Each row of a before or after table is a point. The points were changed in one or more steps. Then noise was added and the rows were shuffled. The steps act on how far a point lies along the listed directions, d1 being the first. What was done? A step turns or swaps two directions, mirrors them in a line or flattens them onto one, adds a multiple of one to another, or multiplies one. Angles are multiples of 10 degrees, from the lower direction toward the higher: turns from -170 to 170, lines from 10 to 170 but not 90. Use the fewest steps. Two steps may share a direction if one is a turn and the other turns, adds or multiplies; they go together, in the order done. Otherwise the lowest direction goes first.

Directions:
(1): [-27.0   1.2]
(2): [ -1.2 -27.0]
Before (10 x 2):
[[-10.1  -9.5]
 [  3.2  -1.0]
 [ -2.2   1.3]
 [ -2.7  -6.7]
 [  0.1   2.2]
 [ -1.2   0.7]
 [  4.4   2.1]
 [ -0.5   3.7]
 [ -6.8  -0.9]
 [ -1.1   0.1]]
After (10 x 2):
[[ -1.3  -7.0]
 [ -6.9  -2.2]
 [  2.6   4.6]
 [  2.2  -0.3]
 [-10.5  -9.4]
 [ -0.2  -1.2]
 [  1.0  -1.5]
 [  3.5  -0.9]
 [  1.2  -2.4]
 [ -0.9   3.1]]
Steps: swap d1 and d2

Directions:
(1): [  2.0 -33.1  -0.5]
(2): [-33.1  -2.0   1.1]
(3): [ -1.1   0.5 -33.1]
Before (11 x 3):
[[ -0.6   3.7  -3.9]
 [ -3.4   2.2   2.7]
 [  0.8   3.4 -10.6]
 [ -1.1 -13.0   1.5]
 [ -1.7   0.6  -1.4]
 [ -3.7   2.7  -2.4]
 [  2.2  -1.6  -1.3]
 [ -1.6  -3.9   0.5]
 [  0.9   0.4  -0.1]
 [ -0.1   2.6  -8.3]
 [  2.2 -10.5  -3.8]]
After (11 x 3):
[[  0.1   0.7  -2.6]
 [ -4.0  -7.3  -3.4]
 [ -1.7  -3.5   0.3]
 [  1.0   2.1  -8.3]
 [  1.3   3.2 -10.4]
 [ -0.3  -0.3  -1.2]
 [  0.9   2.7  -3.9]
 [ -5.6 -10.9   1.7]
 [ -0.1  -0.2  -1.4]
 [  0.3   0.3   2.6]
 [  0.5   0.7  -0.4]]
Steps: flatten d1 and d2 onto the line at 30 degrees

Directions:
(1): [ 28.5 -17.0   0.8]
(2): [  1.7   1.2 -33.1]
(3): [-16.9 -28.4  -1.9]
Before (10 x 3):
[[ 0.7  2.4 -6.1]
 [ 1.6  2.3  1.0]
 [ 5.2  3.8 -0.5]
 [ 3.7 -0.5  3.0]
 [ 6.9 -0.5  8.8]
 [-4.0 -1.7 -0.9]
 [11.0 -3.3  2.6]
 [-0.5  2.4  2.7]
 [-9.1  3.9  3.8]
 [ 3.6 -0.8 -1.1]]
After (10 x 3):
[[  1.3  -3.4  -1.3]
 [  4.7 -10.8   1.9]
 [  1.1  -4.1   2.5]
 [  0.9  -7.8   8.0]
 [ -1.7  -0.2  -6.4]
 [ -5.5   7.8   4.0]
 [ -2.1  -2.0   0.5]
 [ -2.9  -5.6  -1.1]
 [ -2.8  -0.2   2.4]
 [  1.2   4.3  -0.3]]
Steps: mirror d1 and d3 in the line at 10 degrees
